Each row of a before or after table is a point. One or more steps were done to the points. Then noise was added and the rows were shuffled. The steps act on how far a point lies along the listed directions, d1 being the first. What was done? A step turns or swaps two directions, mirrors them in a line or flattens them onto one, adds a multiple of one to another, or multiplies one. Angles are multiples of 10 degrees, from the lower direction toward the higher: turns from -170 to 170, lines from 10 to 170 but not 90. Use the fewest steps. Two steps may share a direction if one is a turn and the other turns, adds or multiplies; they go together, in the order done. Otherwise the lowest direction goes first.
In the rows, 128 means zero.

Directions:
(1): [126 120  76]
(2): [142  77 136]
(3): [ 77 115 132]
Before (12 x 3):
[[130 111 147]
 [122 134 121]
 [138 108 148]
 [114 109  93]
 [145 157 112]
 [140 107 100]
 [132 173 102]
 [101  98 127]
 [112  77 104]
 [138 132 102]
 [132 102 101]
 [131 172 121]]
After (12 x 3):
[[100 108  94]
 [ 56  62 113]
 [ 72  88 131]
 [185 171 108]
 [130 136 123]
 [102  95 105]
 [200 191  95]
 [100  97 147]
 [101 106 152]
 [142 132 102]
 [193 187 117]
 [115  96 103]]
Steps: add 1.5 times d2 to d3

Directions:
(1): [117 121 159 115 177 172]
(2): [175 100 162 158 140 107]
(3): [179 161 132 105 108 159]
(4): [113 120 141 174  91 169]
(5): [139  68 105  99 112 146]
Before (9 x 6):
[[107  56 143 157 132 113]
 [132 103 110  93 121 158]
 [ 64  93 154 158 106 128]
 [ 80 137  80  96  96 154]
 [119 165 130 123 122 102]
 [ 66 119 125 195 129 157]
 [137  88 138 152 152  88]
 [116 110 139 114 166 170]
 [188 121 138 129 131 170]]
After (9 x 6):
[[ 88  66 142 167 127 120]
 [120 169 128 121 119 107]
 [140 104 151 179 188  83]
 [109  85 175 151 143  78]
 [139  95 112  93 133 141]
 [150 110 107  78 156  75]
 [ 83 111 119 169 111 143]
 [120 107 140 111 173 162]
 [170 118 128 130 119 187]]
Steps: swap d2 and d4; turn d3 and d5 by 10 degrees

Directions:
(1): [164 125 171 137 186 105  95 141 120]
(2): [150 124 126 187 129 114 169  88  98]
(3): [113  71 136  96 134  97 166 150  98]
(4): [170 112 123 134 117 107 155 145 197]
(5): [142 163 110  99 105  60 113 110 115]
Before (8 x 9):
[[ 99 119 150  83 149 163  96 145 117]
 [158 137 148 116 166 104 115 128 136]
 [ 93 178 112 117 118 214  65 166 173]
 [137 139 129  85 139  94  85 144 133]
 [168 112 136 105 101  98  99 144 163]
 [118 157 114 160 121 191 128 109 151]
 [131  99 146  81 159 148 105 178 188]
 [142 159 122 147 135 182  85 115 164]]
After (8 x 9):
[[ 73  53 117  87 115 123 187 179  79]
 [139 116 139  86 147  91  95 154 124]
 [ 91 127 124  62 112 139 114 134 105]
 [168  97 153 113 111  98 108 148 153]
 [113 110 103  51 103 107 137 157 171]
 [147 146 126 102 136  82 128 115 132]
 [108  94 116 143 119 144 188 115 102]
 [122  73 112 115 113 104 180 118  91]]
Steps: swap d1 and d5; mirror d2 and d3 in the line at 160 degrees

Directions:
(1): [ 89 148 102 113 134 109  97  88 138 143 143 198]
(2): [131 130  96 141 109 166 181 123 162 144 191 131]
Before (12 x 12):
[[127 116 180 116 152  89  74 152  82  99  23  96]
 [132 122 126 141 142 115  80 111 110 123 102 144]
 [106 150 125 111 137 104 103 101 126 132 108 191]
 [130 132 153 124 141  85  70 135 110  91  74 119]
 [ 89 151 102 123 135  99 101  82 128 141 133 211]
 [ 99 138 110 121 122 123 120  86 138 132 168 179]
 [ 90 147 108 116 133 119  99  74 124 139 143 181]
 [ 96 142 132 119 143 102 112 113 126 133 119 181]
 [120 122 165 110 144 101  73 130 109 120  82 127]
 [140 135 135 133 126 118 138 139 130 119 126 102]
 [117 138 102 133 126 133 140  96 142 139 158 163]
 [157 105 176 128 121  95  75 161  95  89  47  73]]
After (12 x 12):
[[132 132 114 141 122 142 155 115 139 133 153 135]
 [114 127 145 108 128  75  40 117 104 109  63 157]
 [ 76 147 142  99 160  62  31  99  97 121  41 198]
 [143 139 136 131 128 113 135 141 131 118 125 106]
 [ 96 151 130 110 147  69  42 100 118 104  88 187]
 [ 89 140 145  95 152  83  47  99 114 137  92 185]
 [113 133 116 133 142 108  66  94 114 131 113 175]
 [ 90 151 106 120 133 119  95  73 127 135 144 182]
 [ 93 158 116 108 139 100  90  89 128 135 111 214]
 [112 136 113 122 121 127 128  98 137 126 165 160]
 [ 86 155  99 121 134 100  96  77 133 140 136 215]
 [ 89 146 131 109 145  98 106 104 128 137 122 198]]
Steps: add -1 times d2 to d1

Directions:
(1): [167 122 156  87  80 108 130 108 157 112 180 118  98 119 115 139 160  68]
(2): [128 107 151 114 146  73 107  85 120  78 167 121 140 124 134 137  73 180]
(3): [103 131 117 162  64 137 115 103 150  80 114 113 164  91 140  99 176 157]
(4): [ 92  84 110 124 143 176 146 126 163 132 163 130 146  74 172 156  95 100]
(5): [115 130  83 120 138 135  82  89 165 134 104  95  64 124 115  80  95 114]
(6): [ 95 171  68  76 134 125 126 119  73 113 145  88 132 132 150 161 155 122]
Before (13 x 18):
[[116 167 116 127 128 103 131 119  88 110  77 102 130 176 113 113 162 177]
 [137 151 161 170 140  99 141 167  97 143  62 161 164 164 110 115 147 139]
 [130 131 145 217 148 165 143 180 152 181  45 170 144 144 107  94 120 159]
 [ 76 138 116 188 106 161 136 134 118 121  77 124 151 106 160  96 127 185]
 [139 158 148 172 151 134 130 149  87 155  61 166 152 137 110 115 141 174]
 [143  76 165 122 153 117 155 157 145 128 162 166 155 129 138 183  81 164]
 [137  78 160 123 135 143 165 146 140 124 144 141 157 103 150 153 126 127]
 [109 202  89 132  94  91  70  77 120 103  91  97 119 165 130  90 152 140]
 [188 115 172 145 125 120 138 176 165 185 103 156  99 159  97 112 103 112]
 [154 101 172 158 152  95 104 146 126 131 120 179 144 144 128 161  67 169]
 [115 114 128 101 175 114 170 143  84 125 198 147 145 132 156 214  86 139]
 [127 122  96 115 158 163 124 131 126 180 138 117  80 131 122 120 100  71]
 [ 61 122  73 154 168 151  93 102 128  98  92 105 146  93 162  97  80 188]]
After (13 x 18):
[[ 74 136  80  95 158 148 152 118 102 118 126  92 139 132 162 160 125 137]
 [119  83 143 153 156 107  88 113 146 105 136 157 150 108 155 161  41 176]
 [ 72 120  91 142 165 167 146 151 132 153  98 133 157 101 167 143 110  88]
 [158  95 168 134 127 117 133 129 149 123 108 133 122 132 112 106 124 146]
 [139 143 125 156 111 151 135 151 112 164 104 134 118 143 105 103 163 103]
 [139 143 144 141 136  59 111 102  98  90 136 129 113 164 102 128 100 199]
 [ 88 173  85  97 129 123 116 103 107 116 152 109 150 138 177 165 125 103]
 [121 135 137 151 183  94 105 127  89 108  93 140 143 153 124 109  78 206]
 [103 139 129 161 142 152 148 155 106 159  87 134 120 135 145 115 102 154]
 [145  84 160 139 134  91 112 119 162 101 132 148 131 135 115 133  76 197]
 [ 94 112 101 196 165 222 163 192 167 204  68 162 145 105 148 127 109 107]
 [124  92 120 146 112 185 152 168 190 171 123 139 137  89 153 134 111  91]
 [ 93 132  96 144 176 190 139 141 112 168  95 147 147  87 156 144 109 127]]
Steps: flatten d1 and d3 onto the line at 10 degrees; multiply d2 by 1.6; mirror d4 and d6 in the line at 110 degrees; multiply d5 by 0

Directions:
(1): [115 176 171 104  89 155 111 105  88 112 133 128 108 114 112 121 100  81
  63 114 152 135 124 188]
(2): [143 109 194 120 112  71 153 101 121 138 129 118  53 123  89 109 149 157
 114 100  92 136 140  93]
Before (10 x 24):
[[123 110 210 107 118  69 161  98 107 120 120 131  43 143  91  99 149 151
  102  93  94 129 138 123]
 [155  85 157 120 133  57 136 123 145 145 120 136  74 136 110 116 162 185
  149 117  75 131 133  51]
 [120 118  77 142 148 155 125 160 139 124 125 134 186 140 152 134 145 109
  154 142 152 125 130 127]
 [153  49  86 147 155  73 150 143 172 145 127 129 120 155 134 147 174 194
  202 141  76 124 133  24]
 [139 124 192 113  89 101 142  91 118 127 138 117  74 139 101 112 130 136
   91  88 117 115 122 129]
 [144  93 166 135 142  48 162 114 141 146 143 107  58 119 108 110 161 177
  153 114  77 149 139  53]
 [146 114 164 126 114  95 142 120 118 126 125 118  78 125 108 117 160 136
  125  98  94 132 142 103]
 [136 136 183 102  98  87 151 108 113 131 150 124  67 108  87 112 132 144
  105  77 106 136 129 125]
 [149 105 207 132 114  88 150  97 115 128 132 127  54 122 107 103 134 148
  105 101 116 144 129  94]
 [136 125 205 119  98  78 137  88  95 143 139 114  72 130  85 119 128 115
  100  93 116 141 141 119]]
After (10 x 24):
[[119 148  93 125 114 180 108 132 131 114 135 131 183 147 157 141 103  98
  116 128 167 105 106 174]
 [104 198 157 106  97 162 103 107  81 106 151 120 116 102 129 121  89  61
   61 123 162 151 119 196]
 [112 155  94 133 125 171  97 133 107 126 136 130 196 139 150 151  96  67
  123 139 174 129 122 174]
 [124 160 119 121 109 168 108 135 101 107 127 128 144 122 140 132 122  80
  103 119 144 128 127 171]
 [112 169  85 111 118 177 111 147 120 113 148 139 179 115 145 141  99  95
  120 119 164 125 112 184]
 [138  96 160 132 128  86 155 126 130 135 127 122  94 134 104 111 169 145
  135 108 109 134 144  87]
 [119 183 165  89  85 156  84 111  85 109 127 146 113 119 121 122  96  79
   54 120 149 134 115 184]
 [ 90 166 106 111 132 187 107 138 101  94 118 150 172 146 156 132  98  76
   98 138 172 118 114 214]
 [119 157 124 133 119 191 103 128 106 104 132 143 161 124 162 130  88  79
   95 137 184 136 110 177]
 [128 159 214  86  55 117 120  78  73 111 141 124  45 119  82 121 114  89
   39  97 122 143 128 156]]
Steps: turn d1 and d2 by -130 degrees

Directions:
(1): [131 112 126 149 131 127 124 123 127 142 141 154 134  64 194 150 162 154
 164 125  94 134  91  67 137 135 196 125 123 130 139 118 137 156 165  87
 120  80  95 125 137 159 177  89  55 117 118 170]
(2): [ 87 188  94 159 133 184 122 167 170  91 173 131 112 111 160 136 119 107
 117 176 134 126 133 167 139 101 124 103 174  56 174  94 116 151 159 123
 109 146 151 136 147  77 121 154  80 138 110 128]
(3): [135 111 156  94 180 137 169 124 141 179 177 164  92 105 115 132 185  91
 154  75 139 164 141 154 129 125 168 132 164 140 167 123  58 134  97 125
 110 146 105 119 110 126 136 175 133 179 175 113]
(4): [142  57 124 128 123 108 141 192 135  92 131  94  60 154 159 142 129 144
 156 144 156 109 116 118 182 117 113 125  94 120 134 138 166 141 106 119
 108 186 169  80 130 134 158 106 107 167 202 129]
(5): [178 141  99 132 156 127  95 161 162  75 108 127 154 111  89 144 141 132
 191  88 108 115 110 145  81 134 104  69 162 151 140 151 110 142 171 135
  45 117 171 118 104 177 125 109 154 116 134 114]
Before (9 x 48):
[[108 101 146 121 126 128 154 139 125 127 150 159 114 124 139 141 157 135
  156  97 133 145 126 103 144 106 162 128 136 130 141 112 114 149 118 111
  116 163 116 113 123 112 153 138 114 142 153 121]
 [163 154 118  98 161 122 123 113 138 142  86 140 154 123  44 136 140  99
  140  65 144 135 167 175  69 144  99  90 157 148 139 148  81 137 117 158
   92 114 141 136 101 153 104 148 186 111 130  70]
 [150 176  89 116 166 134  97 120 153  77 122 127 163 112  85 153 163 114
  170  75 125 124 133 161  62 149 101  73 192 141 153 156  79 133 180 133
   60  91 142 141 109 153 106 147 188 134 126 107]
 [142  82 137 141 136 115 140 193 164 102 164 125  73 111 164 144 161 157
  174 114 128 135 114 124 174 136 147  79 113 112 151 144 127 165 153 100
   68 167 178  98 121 142 165 121 112 172 160 155]
 [112 110 132 105 116 137 173 118  98 161 155 144  93 139 153 114 121 120
  132 148 123 160 130 117 180 120 158 156 134 129 137 120 102 118  94 109
  180 146  88 110 126 107 138 134 107 152 126 138]
 [ 95 144 130 132  94 117 110 106  99 128 102 113 169 117 145 117  63 144
   89 164 119 103 115  93 117 129 145 161 109 117 101 105 164 112 163 120
  177  74 122 151 133  95 109 101 117  87  52 146]
 [171 127 103 150  79 104  66 145 122  68  69 108 187 155 135 112  84 187
  140 139 106  92  95  69 120 138 103 119  66 158  98 141 210 112 177 123
  105  81 177 120 111 174 166  36 121  62  80 153]
 [117 155 108 129 129 151 130 122 140 118 111 119 155 225  83 115  93 113
   54 162 153 117 184 185 112 129  63 134 127 105 121 126 140  81 107 154
  142 164 130 128 139  85  65 163 174 129 113 100]
 [ 69 161 147 121 107 159 172  73 121 201 186 171 103  83 175 108 155  96
   85 154 133 162 158 103 180 105 195 171 163  87 160  86  83 143 102 118
  158 120  74 117 148  78 127 162  71 152 112 148]]
After (9 x 48):
[[114 180 132 112 125 132 106 105 118 131 104 129 189 125  76 118  76 113
  102 122 119 114 135 144  70 128 123 135 154 133 114 119 110 105 163 147
  134  81 136 162 108 103  79 136 176  92  50 112]
 [158 119  99 102 132 130 144 164 128  92 128 117 111 166  89 115 111 116
  167 127 128 140 134 166 141 119  95 102 161 146 140 144  94 116 114 142
  109 172 150  94  99 138 112 131 162 146 141 106]
 [138 161 117  93 139 142 146 140 161 117 150 130 100 145  57 107 142  77
  137 102 159 135 171 181 133 107  85 103 194 122 162 129  55 135 100 173
   62 183 180  86 106 108  83 173 183 166 165  82]
 [129 111 141 120 158 122 153 104 117 193 130 173 116  55 162 159 180 124
  150  93 128 151 126  93 130 145 203 126 128 128 157 116 102 167 119  96
  131  77  77 125 131 159 177 114  67 127 146 133]
 [101  81 146 142  89 103 144 171 130 104 148 100  67 161 170 122 109 163
  102 172 142 121 134 120 206 132 117 123  71  96 112 135 170 142 121 109
  141 181 160 113 138 102 148 126 119 155 135 160]
 [172 146  83 156 163 144  99 133 168 111 115 166 190 100 142 159 164 147
  167 111  81 126 111 117  80 152 148  77 158 138 154 132 123 131 197 103
   54  78 107 118 128 174 138  99  91 105 100 145]
 [110  98 142 121 114 124 154 157 124 105 138 134 106 163 120 136 132 135
  142 115 145 131 138 118 152 108 122 125 123 124 127 123 128 141 108 131
  119 185 142 109 124  99 135 144 140 142 164 108]
 [ 81 122 134 124 134 133 153  81 104 170 177 150 108  86 204 147 186 131
  118 121 132 148 127  81 150 149 204 161 139 111 149 114 105 142 139  81
  166  81  55 137 149 106 165 144  83 157 135 165]
 [112 179 132 138  65 126  92  73  90 142  90 130 199 161 135  79  73 156
   56 164 122 128 138  86 128 141 124 179  68 133  88 112 177  85 143 129
  194  69 114 165 131 112 134  96 130  57  30 153]]
Steps: turn d1 and d5 by -140 degrees; multiply d2 by 0.7; turn d3 and d4 by 40 degrees

Directions:
(1): [ 91 123 151  55 149 140 130 111 111 146 128 173  98 131 110 138 129 126
 123 142 180  79 147 185 156 159 130 167 115 128 173 143 120  88 145 173
 130 134 130 203 125 114  49 105 184 153  71 136 100 115 124 178 127  80
 131 129 153 102 170 104 121 137 136 126]
(2): [136 133  86  93 108 122 139 125  80  56 145 164 135 184 158 167 114 118
  94 166  71 144  87  94 171  78 121 129 135 219 166 131  91 153 122 148
 111 141 167 147 113 125 106 169 105 130 100 114 107  83 123  95 112 133
 102 124 170 107 105 127 160 129 130  95]
(3): [183  41 138 101 111 127 137 140 157  55 180 111 129 123 122 133 178  79
  88  94 170  80 140 116  85 122 110 142  91 163 145 122 128 151 104 101
  78 117 122 140 122 129 137 110  90 129 140 153 158 177 118 145  97 106
 170  89 119 110 173 105 139  84 123 101]
Before (11 x 64):
[[154 101 131 136 107 121 131 143 132 101 150 120 133 114 102 133 128 102
  118 106 134 118 112 132 120 117 116 134 117 158 113 109 135 143 123  97
  122 128 112 114 145 116 141 149 111 101 153 135 155 162 122 103 116 125
  155 104 139 108 143 131 122 112 121 126]
 [ 87 135 154  80 148 155 149 125 115 152 114 148  97 104 107 114 130 147
  132 162 179  95 157 195 145 165 130 132 142  86 159 142 123  86 153 161
  136 121 123 193 112 112  59  98 199 168  80 140 114 126 112 182 142  86
  126 131 121 110 180 114 113 157 127 136]
 [119 128 165  87 151 141 110 123 101 175 122 154 128 106 113 125 117 128
  125 126 163 105 149 178 142 163 132 154 124 113 159 142 118  90 143 157
  144 147 123 167 134 117  88  83 162 140 110 153 123 129 145 149 128 101
  130 130 132 128 145 115 112 139 126 149]
 [173  67 134 147 124 118 115 144 159 101 162  82 141 116 135 119 182 101
  109  86 146 111 130 114  69 106 136 114  96 137 103 113 149 154 105  87
  116 109 115 114 134 142 165 107 100 123 154 136 169 156 115 140 112 123
  154  98 109 132 150 134 134 103 113 136]
 [204  47  92 136  94 119 150 148 108  16 193 109 163 168 150 161 164  97
   57 123  90 144  94  59 111  62  92 113 120 212 129 108  91 187  92  84
   78 132 158 108 130 129 176 158  44  96 170 133 150 122 131 105  92 143
  118  88 143 130 107 133 159  95 117  82]
 [104 137 112  78 121 149 148 128  83 105 146 170 112 172 149 163 117 123
  106 166 111 118 105 123 178 109 115 140 143 189 169 149  86 119 145 163
  127 126 144 177 114 120  73 123 153 149  78 138 103  96 127 129 126 104
  111 140 175 119 126 107 145 114 127 104]
 [108 131 113  88 124 129 150 117  79 101 147 182 120 148 149 156 128 142
  126 147 104 114 102 123 165 116 143 129 143 179 155 135 105 114 131 149
  117 133 163 156 114 135  92 158 132 155  99 101 106  97 126 114 110 131
   97 133 157 104 129 149 141 128 120 113]
 [151 138  99 152 121 119 150 147 105  75 142 137 149 157 158 147 118 118
  103 152  62 153  87  74 136  83 129 109 135 189 129 129 116 156 112 117
  111 119 146  88 115 150 153 141  89 116 157 118 122 109 122  70 122 168
  100 105 148 134 108 148 158 119 126 116]
 [111 174  83  61  95 118 158 121  64  65 153 194 120 208 167 191 101 119
   91 195  48 142  66  99 190  71 130 147 134 249 204 141  88 139 132 187
  130 162 191 189 102 112  60 183 134 139  63 108  89  51 108  81 112 134
   95 127 197  98  80 122 167 139 142  71]
 [146  96 140 103 145 132 112 123 116 121 137 139 113 105 116 115 149 122
  120 108 169  95 140 160 121 142 141 137 102 124 138 139 130 115 112 120
  127 124 137 150 149 113 101  99 134 118 106 142 129 143 125 151 144 120
  139 117 135 121 149 128 131 130 135 110]
 [100 104 112  86 116 149 135 116 126  99 146 130 138 143 131 141 135 102
  116 129 116 128 126 101 134 115 115 140 114 153 153 132 112 152 131 134
  101 124 126 144 136 138 114 140 140 117  97 130 114 130 107 121 109 129
  137 124 144 121 148 127 132 112 129 112]]
After (11 x 64):
[[177  68 131 154 122 117 114 146 160  99 162  77 144 116 136 118 181 101
  109  84 140 116 128 108  66 102 135 109  98 137  98 112 151 158 103  81
  116 108 115 107 134 144 173 109  95 120 160 136 172 157 115 135 112 128
  153  98 107 135 145 136 135 102 111 136]
 [ 99 137 116  68 124 152 148 125  79 107 146 176 108 172 146 164 117 123
  105 168 119 111 108 132 183 113 115 145 141 189 175 150  84 114 148 169
  126 127 144 188 113 117  61 120 162 152  70 139  98  93 126 136 127  97
  113 140 178 115 132 103 144 116 128 103]
 [155 102 129 140 106 121 130 143 134 100 150 117 135 114 103 132 128 103
  119 105 131 121 111 129 118 115 116 131 118 158 110 109 135 145 122  95
  122 128 111 110 145 117 146 150 107  99 155 134 157 162 122 101 116 127
  155 103 138 110 141 133 123 111 121 126]
 [105 131 114  82 126 130 150 115  78 102 146 186 117 148 147 157 128 143
  126 147 107 110 103 128 168 119 143 132 142 179 158 136 103 112 133 153
  117 133 164 161 114 134  86 156 137 157  94 101 104  96 125 119 111 127
   97 133 159 102 132 147 140 129 120 114]
 [ 78 134 160  61 153 157 150 121 110 158 114 160  89 105 102 117 130 146
  130 165 193  82 163 209 153 173 131 142 138  86 171 146 121  75 158 173
  137 122 124 213 112 108  39  92 213 175  65 142 106 122 110 195 142  73
  127 131 128 103 190 108 111 159 129 136]
 [157 139  95 164 117 116 150 150 107  72 142 130 153 157 161 145 117 118
  104 150  53 160  84  66 132  79 128 103 138 188 122 127 118 163 110 110
  111 117 146  76 116 153 165 144  80 112 167 116 127 112 123  61 122 176
   99 105 144 138 101 152 159 116 125 116]
 [143  97 142  97 147 134 112 122 114 122 137 143 110 105 115 116 150 122
  120 109 175  90 143 165 124 146 141 140 100 125 142 140 130 111 115 126
  128 125 137 157 148 111  94  98 139 121 101 143 127 142 125 155 144 116
  140 117 138 118 153 125 130 131 135 111]
 [213  49  87 152  90 116 149 151 111  12 193  99 169 168 154 159 162  97
   58 119  80 154  91  47 105  56  92 105 123 211 119 105  93 196  88  75
   79 131 157  93 130 132 191 162  33  91 182 131 156 124 132  96  92 153
  117  88 137 135  98 138 160  94 117  84]
 [108 174  85  53  98 118 158 119  62  67 153 198 117 208 165 192 101 120
   91 197  53 137  69 105 194  74 130 150 133 249 210 142  87 135 134 192
  131 162 192 196 102 110  52 180 140 141  57 109  86  49 108  86 112 128
   96 127 201  96  84 119 166 140 142  71]
 [ 98 104 112  83 117 150 136 115 126  99 146 132 136 142 131 142 136 101
  116 130 119 126 127 103 136 116 116 142 114 152 154 132 112 151 132 136
  100 124 126 147 135 138 111 139 143 119  95 131 111 130 107 123 109 126
  136 124 145 119 150 126 132 112 129 112]
 [113 126 169  73 156 143 111 120  99 179 121 161 124 107 109 127 117 128
  124 129 173  96 152 188 147 168 133 161 123 113 166 144 115  83 146 165
  145 148 124 180 133 114  73  79 172 145 101 155 118 127 144 157 128  92
  130 130 137 124 153 111 111 141 127 149]]
Steps: multiply d1 by 1.3
